Every row gives one point. Any point is a mix of the corners, with weights that add up to 1. It lies inside the corners' shape when no weight is negative. Is each point inside? If not, which corners have a negative weight?

Corners:
(1): [-32.3 -14.3 -25.4]
(2): [  6.9  12.3 -24.5]
(3): [  3.2 -13.7 -23.5]
(4): [-1.0 20.9 41.7]
Points:
[ -0.7  -9.1 -21.5] => inside
[-22.1 -15.7 -18.3] => outside (2)
[  2.1 -10.8 -21.4] => inside
[ -8.6   7.6 -15.6] => outside (3)
[10.9 13.1 -6.7] => outside (1)
[  0.7  -7.6 -13.7] => inside
[-12.2  -5.3 -22.3] => inside

Corners:
(1): [ 26.3  -9.8  -0.3  -0.2   6.1  23.9 -21.4  -3.7  28.2  -2.1   6.4]
(2): [ -2.7   7.5 -10.1   4.9  10.6   7.8  -7.1  -3.1   7.5  15.9 -21.3]
(3): [-17.4  10.8 -11.6 -24.4  13.4 -35.9   0.4  22.5 -19.4  28.8  -7.4]
(4): [ 13.8 -23.1 -14.4  25.3 -22.0 -17.6  -9.3  -0.4 -18.3   5.7   7.2]
(5): [-16.1 -26.8  -6.7  -2.5  -1.0  27.3  22.1 -10.5 -22.5 -18.5 -11.1]
(6): [-19.1  19.4  28.1  -1.2 -21.6  17.0  23.8   1.7   1.2  23.5   7.3]
(7): [ 29.1   6.2   6.4  -1.9   1.6 -11.4   4.8  -9.5  17.3   8.7 -20.6]
(8): [ -7.2   9.7  14.3  -1.1   6.6 -17.8 -39.1  -4.4  10.6   6.1  -2.0]
(9): [ 25.0  -7.9 -16.9  -3.0 -29.8  14.4 -24.3   2.5 -19.4  -1.9 -30.7]
(10): [ 35.6 -32.7  20.5  20.6  -1.4  13.9 -41.1 -43.2   8.9  18.2   3.9]
(11): [ 24.0  28.3   4.6   4.4  -0.6  16.2  19.5 -28.0  22.5  -1.0   7.3]
(12): [ -7.5  23.0  23.5  25.9  19.3  12.2  24.7   8.0 -30.5  -3.4  -3.6]
Points:
[  0.8  15.3  -4.2  -4.9  17.1 -12.8  -0.7  -3.5 -22.3   4.4 -23.8] => outside (1, 4, 6)
[  9.7  21.5  36.2  15.7  21.8  36.4   9.3 -26.1  28.0  -5.4   1.3] => outside (3, 4, 9)
[-0.9  0.2 -3.9  3.3 -1.8  3.0 -5.7 -0.7 -8.8  7.1 -1.9] => outside (7)
[-14.3  20.9  10.3  -3.1  -0.6  24.2   7.9   9.0 -15.0   0.8 -10.0] => outside (4, 7, 10)
